Each row is a point. Two turns around zero, p and q, are shown by what they do to some points. Write where each new point lands after one turn and then the other. Backwards means that the second turn is done in reverse. Each puzzle has new turns, and all numbers are rounded.

Turn p:
-15, -8 => -12, 12
34, 48 => 56, -17
-20, 12 => 5, 23
9, -54 => -49, -25
-7, 2 => 0, 7
Turn q:
9, -30 => 27, -16
-64, 15 => -58, -31
23, -11 => 24, 7
21, -2 => 17, 12
11, 27 => -10, 27
Where do these land?
p, then q: -17, -4 => -17, 5
q, then p: -20, -19 => -27, -6
q, then p: -25, 6 => -19, 18
p, then q: 62, 17 => 62, -16

Turn p:
27, -33, 21, 10 => -25, -36, 5, 20
11, 39, -20, -12 => 43, 2, -2, -17
-13, 18, -22, 22 => 8, 13, -30, -19
-24, 16, -38, -6 => 11, 27, -6, -38
-23, 26, 5, 6 => 14, 28, -15, 7
23, -65, 52, -20 => -50, -34, 47, 45
Turn q:
-7, -1, -44, -24 => -7, -22, -35, 28
54, -29, -27, -3 => 54, -9, 0, 39
-19, -12, -7, 8 => -15, -17, 9, 3
46, -27, 8, 26 => 45, 6, 36, 16
-35, 34, 29, -10 => -36, 18, -12, -39
-18, -7, 2, -28 => -5, -21, -20, -17
-21, 42, 39, 31 => -36, 45, 23, -29
Where do these land?
p, then q backwards: 22, -1, 3, -4 => -1, -22, -5, -1
p, then q: -11, 25, -46, 2 => 21, 5, -49, 5
q, then p: 15, -4, -33, -20 => -11, -22, -23, -24
p, then q backwards: -19, 43, 5, 36 => 33, 30, -16, -36
q, then p: -14, 0, 25, -37 => 4, 1, 38, -28
p, then q: 7, -63, 45, 24 => -55, -37, 47, -7

Turn p:
19, -19, 21, 30, 35, -16, 10, 63 => 13, 11, -30, 44, 50, -39, -1, 22
23, 2, 30, 17, 35, -18, 49, 7 => 10, 22, -26, 55, 0, -18, 32, -9
-11, 31, 5, -21, -9, 28, -16, -26 => 5, -6, 2, -32, -19, 40, 15, 5
-17, 39, -39, -41, -40, -15, -31, -3 => -13, -1, 10, -80, -30, -12, -6, 10
19, -36, 12, 17, 23, 21, 26, 10 => 12, -17, -11, 47, 26, 1, 1, -20
6, 44, -24, -17, -68, 71, -23, -46 => 31, -57, 13, -58, -64, 55, -12, 4
-21, -14, -1, 44, 5, -16, 27, 11 => -30, 2, -10, 45, -4, -14, -18, 13
-24, 20, -25, -13, 11, 2, -46, -23 => -14, 23, 2, -48, 0, 32, -21, 0
-9, -38, 50, 8, 10, -32, 7, 23 => -12, 15, 28, 43, 38, -22, 22, 19
-22, -7, -34, -43, -5, -5, -4, -1 => -30, -10, 5, -43, 5, -9, 2, -25
38, -22, 6, 19, 4, -19, 0, -14 => 28, 18, 18, 28, 0, -13, -14, -17
Turn q:
-42, -23, -16, 35, -16, 17, -10, -16 => -32, 13, 2, 37, 18, 36, -21, -1
25, -16, 28, -12, 2, 3, 33, -15 => 32, -14, 0, -4, -39, 14, 2, -11
-50, 13, 23, 23, -33, 2, 22, 5 => -40, -13, 19, 41, -24, 8, 1, 29
-50, 19, -31, 10, 15, 17, 22, -8 => -18, 12, 28, 37, 26, 17, 37, 4
71, 2, -19, -21, 4, -39, -5, 18 => 44, -22, -37, -31, 11, -49, -4, -19
-35, 30, 8, 28, -27, 27, 12, -40 => -34, 34, -3, 47, -29, 18, 19, 11
52, 19, 20, -53, 20, -31, -16, -10 => 27, 4, -5, -57, -26, -47, 11, -30
6, -14, 17, -45, -32, -4, 6, -8 => -17, -30, -12, -24, -33, 5, 6, -25
-1, -9, -31, 35, 32, 47, -35, 53 => 9, 19, -6, -18, 70, 28, -13, 53
24, -20, 1, 1, 36, -39, -29, 20 => 28, -2, 15, -29, 26, -31, -38, -10
Where do these land?
p, then q: 18, 12, 18, 30, 39, 16, 8, 25 => 31, 13, -20, 17, 45, -7, 7, 15
p, then q: 21, 35, -39, -3, 7, -35, 33, -18 => -34, -2, -34, 29, -9, -36, 18, -32
q, then p backwards: -12, -42, -39, -44, -36, 22, -2, -3 => -33, -13, -23, -33, 30, 55, 17, -10
q, then p: -5, 10, 13, 12, 18, -29, -21, 34 => 1, 32, 11, -7, 32, -21, 14, 19
p, then q backwards: 8, 25, 45, 0, 26, -27, 17, -7 => 1, 47, -12, 15, 12, 28, 15, -27
p, then q: 39, -4, 35, 16, 13, -13, 5, 17 => 44, 6, -12, 16, 3, -30, -7, 19
p, then q: -44, -51, -8, -1, 0, 26, -7, -9 => -14, 26, 43, -8, 2, 46, -22, 0
p, then q backwards: -25, -51, -36, -15, -36, 40, -55, -45 => -43, -88, 28, -31, 24, -9, -17, 19
p, then q: -17, 14, -21, 13, -63, -4, 15, -20 => -49, -37, -16, -5, -22, 8, -34, 1
q, then p backwards: 16, 52, 32, -7, 33, 4, 7, 26 => 15, 35, 30, -17, -38, -34, -16, 20

Turn p:
19, 12, -6, 3, -8, -8, -6, -13, -4, -20, -49 => 10, 9, -1, -21, 24, -15, 5, -1, -27, -31, -24
22, -6, -13, 13, 6, -11, 23, -12, 2, -19, -10 => 22, 8, 0, -19, 9, -16, 19, -24, 1, -5, 0
-14, -31, 9, 10, -11, -7, -11, -9, 9, 3, 9 => -10, -6, -10, 16, -14, 7, -7, -18, 14, -22, 11
-4, 10, -10, 6, 6, -20, 5, 11, -8, -10, 14 => -5, 6, 7, -18, -18, -1, 17, 3, 0, 7, 8
0, -9, 3, 15, 8, 11, -16, 30, -3, -13, 21 => 15, -18, 5, 4, -40, 5, -2, 6, 0, 6, -2
-7, -20, 23, 19, -8, 10, 45, 21, -8, -20, -8 => 19, -44, -5, 2, 8, 14, 37, -18, -8, 0, 14
-4, 2, -8, 25, 1, 15, -7, -13, 23, -13, -2 => 20, 13, 8, 20, -6, -1, 12, -1, 12, -18, -13
13, 5, 3, -76, 11, 0, 1, -9, -1, 37, -11 => -39, -3, -6, -12, 46, -13, -46, 6, 6, 37, -13
-9, 15, 5, 7, 12, 13, -17, 0, 14, -16, 0 => 6, 1, 25, 12, -9, 3, 2, 12, 3, -9, -18
12, -7, 21, -1, -17, -2, 6, -12, -9, 29, 14 => -5, 7, -12, 12, 10, 16, -19, -17, -12, 11, 25
-8, 20, -8, -13, -21, 4, 0, 20, -3, -12, 15 => -5, 2, -6, -13, -10, 28, 10, 18, 0, 14, -14
-6, 3, 2, 14, 9, -20, -10, -4, 13, 35, 7 => -23, 20, 1, 25, -12, -17, -3, -4, -6, 4, 16
-12, 11, -5, 2, 13, 4, -5, -8, -15, -17, 7 => 7, 1, 20, -13, -3, 3, 2, 17, 10, -8, 7
-2, -4, -14, -26, 0, 11, -9, -3, -10, 35, -6 => -14, 3, -22, 5, 16, -11, -27, 21, 6, 12, 4
Turn q:
2, -15, 4, 7, 23, -14, -7, -10, 1, 27, -10 => 11, -1, 1, -20, -16, 9, -16, -8, -11, 14, 21
-1, 30, -11, -4, 20, 6, 16, -5, 3, 17, 1 => 4, 18, 4, -11, 0, 11, 30, -14, -7, 16, -2
7, 11, 4, 17, -47, 33, 11, 0, -23, 1, 15 => -31, 27, -30, 6, 13, -4, 3, 32, -1, -13, -25
-19, 9, -12, 9, 4, 2, 6, 3, 1, -13, -16 => -3, -11, -6, -1, 17, -4, 9, -22, -10, -3, -6
31, 13, -12, -5, -47, 11, 17, -6, -26, -14, 4 => -11, 14, -25, 3, -2, -35, 20, 36, 8, -9, -29
1, -17, -8, -1, 20, 7, 22, 16, 2, 13, -7 => 11, -16, -13, -15, -9, 26, 14, -2, -2, -5, 7
-5, -5, 29, -23, 12, -12, -27, 25, 1, -11, 4 => 17, -15, 42, 14, 4, 9, -17, 13, -4, -11, 3
-7, 17, -20, 0, -33, 11, -15, 9, -40, -17, 23 => -24, 7, -6, 18, 35, -27, 16, 36, -8, -5, 3
0, -2, 19, 9, 8, -10, -3, 0, 30, -20, 24 => -1, -6, 12, 33, -7, 14, -16, -12, 19, 14, -8
-8, -8, 24, -15, -1, 5, -7, -29, 9, -15, 9 => 1, 19, 10, 26, -16, -7, -16, -13, 5, -18, 6
-4, -3, -3, 6, 14, -28, 16, 0, -5, 11, -17 => 3, -20, -1, -16, -18, -2, 4, -12, -21, 14, 2
-16, -16, -28, -6, 10, -14, 3, 12, 19, 25, -11 => -9, -25, 5, -32, -3, 10, 9, -16, 10, 4, 23
4, 4, 6, 0, 4, -6, -9, 0, 16, 11, -20 => 9, 1, 12, -20, -2, 1, -12, -12, 3, 4, -7
13, -16, 8, 6, 15, 9, -25, -15, 11, -14, 1 => 24, 8, -4, 14, 4, -1, -27, -7, 15, 1, 12
Where do these land?
q, then p: -30, -9, 13, 15, -27, -27, -18, 12, -10, 0, 15 => -22, -26, 6, 12, -29, 3, -7, 17, 4, -26, 21
p, then q backwards: 18, -15, 36, 0, 3, 21, 1, 4, 14, -6, -12 => -14, 0, 17, 12, 19, -13, -2, 13, 8, -32, -15
p, then q backwards: 19, 1, -40, -8, -5, -6, 1, 12, 1, 32, -5 => 27, 6, -16, 29, -16, 3, 1, -29, -18, 4, 0
p, then q: -5, 11, 23, -23, -1, 10, 17, -17, -7, -2, 7 => 16, 17, 4, 5, 1, 32, -7, -6, -4, -7, 15
q, then p: 2, -2, -17, 1, 13, 5, 9, 8, 25, -5, -15 => 8, 4, -3, 5, 21, -10, -8, -18, 19, 1, -9
p, then q: -8, -16, 0, 21, 11, 39, 11, -26, -8, -5, -16 => 32, -15, -15, 23, -7, 11, -11, 5, 20, 27, -8
p, then q: -1, -6, 0, -26, -25, -1, -4, 30, -15, 0, 12 => -10, 0, -5, -23, 16, 2, 9, 9, 12, -29, 24
p, then q backwards: 2, 38, -13, 10, -17, 1, 5, -6, -18, 3, -2 => 9, 17, 3, -3, 9, 22, -3, 4, -28, 24, 7
p, then q backwards: -1, -12, 10, 2, -3, -33, -2, 12, 13, 0, -4 => -24, 1, -3, 1, -11, -12, 23, -15, 6, 2, -6
p, then q: 9, 3, -5, 2, 35, -4, 37, 24, 9, 0, 8 => -14, -1, 1, -21, -49, 12, -3, 4, -7, 11, 3
q, then p: -10, -2, 0, 1, 22, -1, -27, 2, 1, 1, -8 => 7, 3, 19, 1, -7, 0, -27, -7, 1, 8, 9
p, then q: 9, 18, -10, 2, -6, -31, -23, -42, -15, -21, 8 => 10, 26, 41, 28, 12, -16, 17, -4, 0, -12, -21
p, then q: -4, -10, 3, 3, 0, 27, -8, -12, 9, 4, 14 => 6, 5, -9, -1, 13, 8, -20, -2, 19, 13, -8
